Rows are points. The window is the flat piece filled in between its corners: a triangle in 3 columns, a solid with four corners in 4, and so on. A path goes straight from each point to the next, and from the last back to the first. List the points from which the path goes on through the window.

Window, 3 rows:
-.23	.05	.27
.14	.30	-.36
.10	-.54	.06
Path:
(1): .29	.38	-.20
(2): .22	.25	-.15
(3): -.05	.10	-.56
(4): -.45	-.02	.29
(5): -.03	.05	.19
(6): .31	-.10	-.05
(7): -.10	.06	-.31
(8): -.08	-.03	-.58
(9): .35	.20	-.15
(10): .15	.20	.20
(11): -.30	-.33	.01
(12): -.41	-.06	-.01
(13): -.07	.11	.30
(14): .33	-.31	.14
(15): -.38	-.71	.14
(16): -.01	.34	-.49
Through the window after points: 2, 4, 6, 10, 12

Window (4 x 4):
-.33	.36	.66	-.10
.03	-.14	.09	.10
.16	.05	.28	.31
.34	.30	-.53	-.07
Path:
(1): .44	-.45	.06	.05
(2): -.01	.24	-.09	.32
(3): -.32	.45	.24	.16
(4): .09	.13	.31	-.21
(5): .14	.41	.53	-.29
(6): -.32	-.04	.13	.26
(7): .00	.13	-.01	.26
(8): .47	.23	-.21	-.07
(9): .30	.18	.41	.02
(10): -.02	-.10	.09	.25
(11): -.52	.24	.21	.13
(12): .51	-.11	.33	.14
(13): .11	.19	.60	-.01
(14): -.15	.23	.21	.11
(15): .08	.36	-.26	.52
(16): .18	.16	.05	-.36
Through the window after points: 3, 5, 7, 9, 11, 13, 15

Window, 6 rows:
-.10	-.03	.13	-.16	.27	-.13
.06	-.14	-.30	.28	.02	-.07
.07	-.67	.07	.24	.07	.36
-.06	-.36	-.16	.44	-.74	-.10
-.13	.31	.09	.25	.27	-.20
.58	-.15	.39	-.10	.07	-.22
Path:
(1): .05	-.50	-.11	.47	.19	-.06
(2): .10	.24	.36	-.28	-.20	.13
(3): .32	.01	-.15	-.07	.25	.36
(4): -.10	-.49	.17	.52	-.31	-.21
(5): -.23	-.18	.23	.54	.12	-.24
(6): -.07	.15	-.56	-.05	-.12	.12
(7): .46	.28	-.21	-.10	-.03	.13
(8): .09	-.49	.20	.29	.08	-.33
Through the window after points: 1, 7

Window, 8 rows:
-.06	-.18	-.34	-.37	.26	.00	.21	.12
.18	.37	-.03	-.04	.58	-.32	-.01	-.06
.01	.39	.05	.42	.02	.27	-.19	-.27
-.14	-.12	.04	-.35	-.14	-.41	.76	.05
.37	-.55	.17	-.22	.08	.49	.00	.33
-.40	.05	.11	-.29	-.13	-.03	-.43	-.15
-.06	-.07	-.08	.56	.09	-.28	.30	-.14
.21	-.28	-.02	.16	-.63	.34	-.32	.08
Path:
(1): .25	.22	-.12	.08	.28	-.16	-.10	-.44
(2): .12	.01	-.04	-.13	.34	-.16	.02	-.15
(3): -.19	.46	.19	.03	.02	.09	-.34	.36
(4): -.22	.10	-.23	-.21	-.02	.02	.04	.32
(5): -.03	.11	.43	.20	.12	-.12	-.47	-.74
(6): .16	-.11	.07	-.04	-.03	.03	-.09	-.20
(7): -.02	.10	-.24	.22	.31	.13	-.15	.29
(8): .28	-.45	.05	-.17	.13	-.06	.05	.69
(9): .15	-.24	.10	-.19	.00	.94	.01	-.63
(10): .13	-.12	-.02	-.20	-.12	.02	-.04	-.24
(11): -.14	-.16	.05	-.04	.08	.01	-.05	.38
(12): -.13	-.07	.01	.19	.04	.21	-.05	.32
Through the window after points: 2, 4, 8

Window, 9 rows:
.06	-.39	-.25	.05	-.55	-.05	-.10	.12	-.16
-.05	.38	-.01	-.15	-.04	-.22	-.60	-.16	.50
-.11	.42	.14	.39	.09	-.13	-.05	.20	-.08
-.18	-.41	.58	-.41	-.04	.29	.64	-.71	.19
.23	.06	.39	-.40	.15	.13	-.73	.21	.47
-.18	-.51	-.37	-.52	.02	.18	.61	-.31	-.32
.21	.25	-.01	-.05	-.25	-.16	.24	.24	.56
-.22	.33	.52	-.22	-.38	-.27	.31	.29	.13
-.55	-.08	-.28	.23	.26	-.20	-.09	.41	.16
Path:
(1): .22	-.68	-.16	.04	.13	-.28	-.10	.01	-.20
(2): -.39	-.45	.27	.07	.17	-.81	-.13	-.08	-.15
(3): -.01	.34	.11	-.27	-.19	.65	.26	-.02	.20
(4): -.41	.01	.19	-.08	-.35	.42	.49	.05	.08
(5): .09	-.13	.23	-.40	.06	-.34	.20	-.25	.11
(6): -.08	-.05	.15	-.04	-.05	-.40	.11	.14	.24
(7): -.03	.31	-.14	-.16	-.36	.41	-.04	-.40	.31
(8): -.13	.30	-.07	-.10	.09	.78	-.35	-.27	.28
(9): -.13	-.34	-.08	-.26	-.06	-.37	.58	.05	-.29
(10): -.09	-.04	.23	.02	.03	-.23	.03	.11	.10
(11): -.16	.17	.27	-.11	-.31	.20	.11	-.21	.27
(12): -.28	.19	.14	-.14	-.13	.22	.06	-.01	.31
(13): .03	-.09	.09	-.09	.20	-.29	.13	.06	.01
(14): .00	-.04	.08	-.31	-.01	-.21	.17	.06	-.08
(15): -.51	-.18	-.17	-.02	-.18	.30	.34	-.02	.13
(16): -.19	.11	.01	-.22	-.11	.20	-.09	.02	.28
Through the window after points: 4, 8, 14
